Every row gives one point. The points of each table are mixes of a few directions, plus a little noise. How many directions does each table use, and how many do they share? Where both have some left over, give the other angles between the two spaces (their principal angles), to ten degrees, smallest first.

First (7 x 2)
30	-5
1	0
42	-7
-55	10
-2	0
-12	2
-4	1
Second (7 x 2)
-12	2
13	-2
-2	0
2	0
60	-10
-39	7
-21	3
Directions: first 1, second 1, shared 1

First (7 x 4)
11	-14	19	-30
0	19	10	-2
8	-1	-4	10
-28	60	21	-11
2	-17	-8	1
20	-32	-18	20
-12	-15	-20	12
Second (5 x 4)
22	12	-10	37
23	6	-8	32
-7	1	1	-5
-35	-1	7	-37
-3	-18	9	-27
Directions: first 3, second 2, shared 2

First (7 x 6)
17	-32	-30	-16	34	32
-17	15	40	-57	-40	6
-18	18	-19	22	0	-33
34	-36	-33	35	47	25
-31	23	-9	-21	-14	-25
-3	15	12	30	-11	-22
19	-4	40	7	-15	16
Second (6 x 6)
-54	-8	18	-37	60	-5
-54	-8	18	-36	59	-5
25	4	-8	17	-27	2
26	4	-9	18	-29	2
21	3	-7	14	-23	2
36	6	-12	25	-40	3
Directions: first 3, second 1, shared 0; angles 60

First (10 x 8)
21	39	-5	0	-3	13	15	6
1	-4	3	7	0	-1	3	-6
-3	23	-11	-31	-1	3	-13	27
-43	-42	-8	-45	5	-22	-49	30
-12	-28	5	4	2	-8	-8	-8
29	8	14	55	-3	12	42	-40
-2	6	-3	-9	0	1	-4	8
-22	-7	-11	-41	3	-9	-32	32
15	-9	12	43	-1	4	28	-34
18	16	3	20	-3	9	21	-13
Second (7 x 8)
-16	60	-24	-51	9	20	-18	33
5	13	-5	-12	-2	1	-4	12
7	7	-3	-8	-3	-1	-2	10
-12	-34	13	33	6	-3	8	-34
-8	24	-10	-20	4	9	-8	13
34	-24	11	15	-17	-20	11	6
-9	-45	18	42	4	-7	12	-40
Directions: first 2, second 2, shared 1; angles 80

First (10 x 9)
4	-13	30	5	17	7	-20	8	16
5	19	-11	3	8	7	9	-10	4
-10	-2	-8	0	-18	-23	16	6	-18
5	9	-31	-13	-9	22	2	-16	-3
-5	12	-15	3	-11	-18	21	-1	-13
-2	14	23	23	20	-27	14	10	6
-6	-15	0	-6	-14	-8	-3	6	-9
-9	-17	28	10	-2	-29	0	19	-5
1	7	-19	-6	-8	7	5	-9	-4
18	-15	4	-18	17	60	-43	-14	27
Second (8 x 9)
-34	-10	23	-34	-8	13	-25	-17	-3
14	19	6	-10	10	35	10	1	12
7	-21	-16	-9	-24	5	-1	10	-12
-3	-2	16	38	17	-50	3	11	2
-1	27	-8	-5	8	12	13	-14	4
-1	-14	5	14	-7	-32	6	16	-9
20	11	-10	10	16	16	-1	-3	14
-3	-10	-15	-4	-11	-2	-7	-4	-7
Directions: first 3, second 5, shared 3

First (11 x 12)
-7	-10	4	-2	-5	-8	-6	-3	4	-9	3	-11
-19	-35	2	-23	-5	4	4	-4	4	0	2	-27
-32	-60	1	-39	-8	10	9	-8	6	5	4	-44
24	50	3	38	2	-19	-16	3	-1	-16	0	30
-6	-17	-4	-16	2	13	11	1	-2	13	-2	-5
4	7	-1	4	2	1	0	1	-1	1	-1	6
-10	-14	3	-6	-5	-5	-5	-4	4	-8	3	-15
28	51	-4	31	9	-3	-2	8	-7	3	-5	40
-19	-42	-3	-33	-1	17	14	-2	0	15	0	-25
22	41	-3	25	8	-2	-2	7	-5	2	-4	32
15	30	1	22	2	-9	-7	3	-2	-6	-1	20
Second (8 x 12)
-29	-21	16	-8	-22	-25	12	5	-5	-24	0	9
31	37	-9	30	11	-5	-34	-9	11	4	14	-30
-10	-20	7	-29	3	12	7	5	2	27	-6	-7
-1	13	-23	46	-1	7	11	-9	-5	-15	4	-1
23	11	-4	-12	24	27	-13	0	8	36	-8	-5
-22	-15	8	-3	-8	-1	8	1	1	7	-3	-5
-1	13	-1	29	2	-1	3	-3	0	-20	-11	30
9	-19	7	-54	-9	-15	7	12	-13	-14	9	8
Directions: first 2, second 5, shared 1; angles 30

First (11 x 14)
27	-43	-3	23	-13	-1	13	18	24	-4	-2	9	-2	7
-1	1	0	-5	2	-2	0	-1	-2	-2	4	1	1	0
-37	60	3	-23	15	4	-20	-25	-32	11	-5	-15	0	-12
-10	13	2	-20	11	-4	-2	-6	-12	-6	13	-1	3	0
-4	5	1	-7	4	-1	-1	-2	-4	-2	5	0	1	0
3	5	-4	41	-21	14	-9	0	11	27	-44	-10	-10	-8
-18	23	4	-35	19	-8	-3	-11	-21	-12	25	-1	6	0
20	-31	-2	14	-9	-1	11	14	17	-4	1	7	-1	6
9	-17	0	-5	2	-5	9	7	5	-11	13	7	3	6
16	-20	-3	31	-16	7	3	10	18	10	-22	1	-5	0
-5	6	2	-14	7	-3	0	-2	-7	-6	11	1	3	1
Second (11 x 14)
-16	3	14	14	-2	5	-16	-19	-1	2	8	-6	0	3
2	17	-32	-36	-10	-19	7	26	-14	21	-8	5	0	-6
1	3	-7	-5	1	0	0	6	-9	4	3	2	-1	-2
-24	-13	22	7	-9	-11	7	-13	39	-13	-3	-7	12	20
-15	19	11	7	1	-10	-13	-21	23	11	-7	-2	4	-17
15	-7	9	8	7	20	-13	12	-2	7	-19	-1	-3	13
-14	-16	1	-8	0	-3	18	14	6	-16	13	-1	12	24
0	-20	2	2	-14	7	1	1	-14	-11	7	-5	-4	25
18	1	-12	6	-5	-12	16	-24	-8	-17	17	5	-13	-34
-6	22	1	9	4	15	-35	-10	-28	26	2	-3	-8	-10
39	-9	-11	-4	26	8	28	29	8	-14	-11	13	2	-15
Directions: first 2, second 6, shared 0; angles 30, 40

First (8 x 18)
31	-12	-2	0	-1	-3	19	24	-6	-14	1	7	21	6	4	-29	-23	9
-42	18	22	-12	-5	16	-24	-17	-8	34	2	6	-5	11	9	30	25	-12
42	-17	-11	5	1	-9	25	25	-3	-25	0	3	18	2	0	-34	-28	12
3	-1	-17	10	6	-10	2	-10	14	-14	-2	-13	-16	-16	-12	5	3	2
-44	17	44	-26	-14	30	-24	-1	-27	51	5	24	20	32	26	20	18	-13
-5	2	-10	7	4	-6	-3	-12	10	-6	-2	-10	-15	-12	-9	10	7	-1
7	-3	4	-2	-2	1	5	9	-5	0	1	4	9	5	3	-9	-7	3
7	-2	-30	19	11	-18	2	-19	25	-25	-4	-23	-30	-28	-21	9	6	2
Second (9 x 18)
17	-6	-9	-6	10	-9	12	25	2	9	27	14	12	11	7	-15	-2	-6
-5	2	2	1	-3	3	-3	-7	-1	-3	-8	-4	-4	-4	-3	5	1	2
-23	8	13	9	-14	14	-17	-34	-2	-12	-39	-20	-17	-15	-10	21	2	9
23	-8	-13	-9	15	-14	17	35	1	13	40	20	18	16	10	-22	-3	-10
21	-8	-12	-8	12	-12	15	31	1	11	34	18	15	14	8	-19	-2	-9
-25	9	14	10	-15	15	-17	-37	-2	-14	-41	-21	-19	-16	-10	23	2	10
-37	13	20	14	-22	21	-25	-54	-2	-20	-60	-31	-26	-24	-15	33	4	15
8	-3	-4	-3	5	-4	5	12	1	4	12	6	5	5	3	-7	-1	-3
20	-7	-11	-8	12	-12	14	30	1	11	33	17	15	13	9	-18	-2	-8
Directions: first 2, second 1, shared 0; angles 50

First (8 x 24)
-3	-9	-6	10	-1	-2	18	-11	7	-21	1	-4	7	5	3	0	-7	-25	6	-17	4	4	8	-6
-15	-21	19	-10	-25	35	10	7	23	-59	5	-2	-9	-27	19	-5	-15	-23	4	12	19	-14	31	-11
19	19	-42	34	38	-60	14	-30	-25	59	-6	-4	27	52	-27	8	12	-5	4	-48	-23	30	-37	9
0	4	10	-12	-3	8	-16	12	-3	10	0	4	-8	-10	1	-1	4	20	-5	19	0	-7	-2	3
13	14	-30	25	27	-43	11	-22	-18	41	-4	-3	19	38	-19	6	8	-4	3	-35	-17	22	-26	6
-4	-2	14	-14	-10	18	-12	13	4	-7	1	3	-10	-17	7	-2	0	12	-4	21	5	-10	7	0
-1	2	9	-10	-4	9	-11	10	0	3	0	3	-7	-10	2	-1	2	13	-4	15	1	-6	1	2
-10	-8	26	-23	-21	35	-15	22	12	-25	3	4	-18	-32	14	-5	-4	12	-4	34	12	-19	18	-3
Second (11 x 24)
-7	16	10	-20	-12	3	-30	8	-14	3	-9	8	10	-10	0	-7	25	12	10	20	5	-19	1	3
-1	-17	18	-7	-8	29	7	17	19	-16	11	-4	-27	-22	13	1	-22	9	-15	21	5	-2	11	-2
5	-18	4	10	4	10	23	2	18	-9	12	-7	-19	-3	7	5	-26	-2	-14	-4	-1	10	4	-2
6	21	-31	19	19	-46	2	-29	-26	25	-15	1	41	37	-19	-1	27	-21	20	-39	-10	12	-19	5
11	-33	-2	25	11	10	47	-3	30	-14	20	-14	-28	3	8	10	-47	-10	-24	-16	-6	25	4	-5
-8	20	7	-21	-11	0	-34	7	-18	4	-11	10	14	-9	-2	-8	29	11	14	18	5	-19	1	3
-6	-15	35	-26	-22	47	-13	32	22	-23	9	2	-34	-41	20	-3	-17	26	-16	46	10	-17	19	-3
5	-20	5	9	3	13	21	5	19	-12	11	-6	-21	-5	8	4	-27	-1	-15	-1	0	10	5	-2
8	-19	-8	23	11	-3	32	-8	16	-4	12	-10	-12	9	2	10	-28	-13	-11	-20	-5	19	-3	-2
-6	33	-12	-9	0	-27	-34	-11	-33	20	-20	11	37	15	-14	-10	45	-2	26	-6	-1	-11	-11	5
-2	31	-21	1	7	-35	-20	-19	-31	22	-19	7	40	24	-18	-6	40	-10	26	-21	-3	-3	-15	5
Directions: first 2, second 2, shared 1; angles 60

First (8 x 32)
1	2	-4	-14	-4	13	2	-6	-1	-10	-10	2	-22	13	3	3	12	9	-1	-2	14	-18	-21	-18	4	5	13	5	11	3	1	15
-1	-3	-16	-4	8	14	2	2	15	-5	-7	16	-12	-5	3	18	9	3	-4	-3	13	-11	-19	-13	-4	-2	13	0	9	-1	-12	8
-4	5	-33	-24	32	-5	-12	17	14	-15	1	18	7	-1	-8	13	-17	-12	7	1	11	-3	-13	-10	3	-9	3	4	10	-13	4	18
9	-2	19	17	-9	-44	-31	-6	-36	-1	13	-14	29	-2	-25	2	-5	-7	10	-6	-37	29	26	47	13	-14	-35	6	6	-28	5	-7
-5	5	-7	-4	18	-2	13	6	18	-1	6	7	-6	-4	2	5	-1	0	10	16	5	-2	2	-14	3	-2	4	5	-18	0	-2	-12
6	13	4	-15	8	-30	-13	-5	-24	-18	6	-10	-10	23	-17	2	8	7	21	12	-9	-1	-2	4	28	-7	-13	22	2	-23	15	6
2	-6	16	19	-15	2	4	-10	-3	7	-1	-3	-6	-6	3	6	15	7	-5	-1	-8	4	4	9	-3	0	-1	-2	-4	1	-11	-12
-7	-16	23	21	-41	54	33	1	16	41	-11	-17	21	-17	42	-49	-20	-5	-38	-18	9	1	23	-9	-45	28	15	-42	-15	58	1	-16
Second (9 x 32)
2	-2	-3	-9	-12	7	-13	3	-13	0	-7	-7	14	7	2	-17	-14	-5	-10	-16	3	-1	-1	3	-7	6	-1	-10	19	9	12	19
-11	-3	3	24	16	-6	24	14	32	21	16	8	22	-31	8	-2	-17	-16	4	18	-10	22	34	7	-14	-5	-7	-10	-43	7	-12	-44
0	-3	-3	-6	-9	7	-9	5	-7	5	-4	-6	20	1	4	-19	-19	-8	-10	-14	1	3	6	5	-11	5	-2	-13	11	11	10	12
3	0	-1	-9	-7	3	-9	-4	-11	-6	-6	-4	-4	10	-2	-2	2	4	-3	-8	4	-7	-10	-2	3	2	2	1	16	-1	6	17
-5	7	9	29	36	-22	38	-9	38	-1	22	22	-43	-20	-6	52	44	14	32	50	-8	4	3	-8	22	-18	2	30	-56	-25	-35	-60
5	3	0	-9	-4	-1	-7	-9	-12	-13	-6	-1	-20	14	-6	10	17	11	3	-2	4	-12	-19	-6	12	0	5	11	15	-8	1	16
4	3	1	-5	0	-2	-4	-9	-7	-11	-3	1	-20	11	-5	13	18	11	5	2	3	-10	-16	-5	12	-1	4	11	9	-9	-2	9
-5	-8	-4	-1	-11	11	-7	19	0	20	-1	-9	51	-13	11	-40	-47	-24	-20	-20	-3	16	28	13	-29	8	-8	-31	3	24	15	4
7	3	-2	-14	-9	2	-14	-11	-19	-15	-10	-4	-20	20	-6	6	16	12	0	-9	6	-15	-24	-6	12	2	6	9	26	-7	6	26
Directions: first 5, second 2, shared 2

First (8 x 32)
-21	9	9	19	2	-11	8	4	-17	23	15	-16	5	-1	-7	-2	13	24	-29	5	-12	-9	26	5	-40	-15	7	-5	-19	-1	4	12
10	-12	-10	-16	7	1	-7	-6	10	-19	-12	15	-1	4	1	4	-7	-12	25	-4	10	6	-15	-2	24	10	-6	1	13	4	-1	-10
-1	-1	-1	7	7	-9	-9	-4	-3	-2	10	-8	7	0	3	4	7	9	-13	1	4	-5	13	2	-5	0	2	0	0	10	5	-7
18	4	3	3	-6	15	2	-2	11	-10	-14	8	-6	10	1	2	-12	-15	27	7	25	6	-10	9	9	22	5	1	1	-7	6	-1
19	5	6	8	-11	17	-10	3	9	-6	3	-8	-5	-2	13	0	-5	-15	-3	3	14	1	-9	0	21	10	2	1	5	2	3	-7
15	6	-9	-14	-9	-8	9	-2	12	-12	-14	13	7	-7	8	-3	-12	-7	19	0	-3	3	-10	-8	19	10	2	16	19	-10	-7	-1
-21	0	7	4	-1	2	6	9	-13	19	10	-9	-5	-3	-7	-4	8	8	-21	-3	-21	-3	5	-2	-19	-22	-3	-9	-14	-1	-4	11
-20	-12	-4	-11	11	-9	1	0	-10	5	1	4	-1	0	-11	0	7	9	-4	-7	-18	-1	1	-3	-9	-18	-8	-6	-4	4	-6	3
Second (10 x 32)
-5	0	-1	-8	7	-8	2	9	-3	7	-12	-1	5	1	-2	-3	-11	-4	9	-5	-20	2	-2	3	-1	-11	-2	0	6	-5	-5	-11
2	-4	5	-16	1	14	12	1	-2	-7	-5	16	-2	-11	2	-2	7	-3	-5	4	7	-6	-5	4	-1	-6	2	9	-6	-2	1	1
-4	0	4	7	-7	7	-5	6	-1	8	6	-9	-7	1	0	-2	-2	-5	-5	-3	-9	3	-6	-4	4	-6	-4	-8	-2	0	-4	4
12	1	9	6	8	13	-7	1	-1	-4	-1	-3	1	3	6	4	1	-5	-4	7	21	-6	5	15	-4	7	7	2	-7	6	13	-16
13	7	15	26	-6	20	-15	3	1	4	15	-21	-6	4	10	2	3	-7	-19	7	21	-4	6	10	0	10	7	-6	-10	8	13	-7
5	17	0	14	-14	-12	4	2	2	8	8	-15	8	-7	9	-4	-2	7	-14	3	-11	-1	11	-7	-3	3	6	8	7	-5	-2	6
-17	-5	-9	-2	12	-28	-6	-1	-8	7	8	-10	12	-2	-4	1	4	16	-12	-8	-26	-2	13	-8	-7	-15	-6	-2	6	7	-6	-5
-5	1	-13	-9	1	-23	8	-6	3	-3	-8	8	9	1	-5	-1	-4	9	16	-3	-11	4	2	-8	-1	3	-1	5	11	-6	-7	6
3	7	-2	-2	-8	-10	12	-10	-1	-7	13	6	10	-17	9	-1	17	17	-24	7	7	-10	14	-8	-7	2	8	18	0	1	1	12
-4	-25	-6	-17	6	26	-5	-4	9	-12	-23	28	-30	26	-25	5	-12	-25	60	-7	20	20	-40	4	21	13	-15	-27	-5	-4	-3	11
Directions: first 5, second 6, shared 4; angles 90
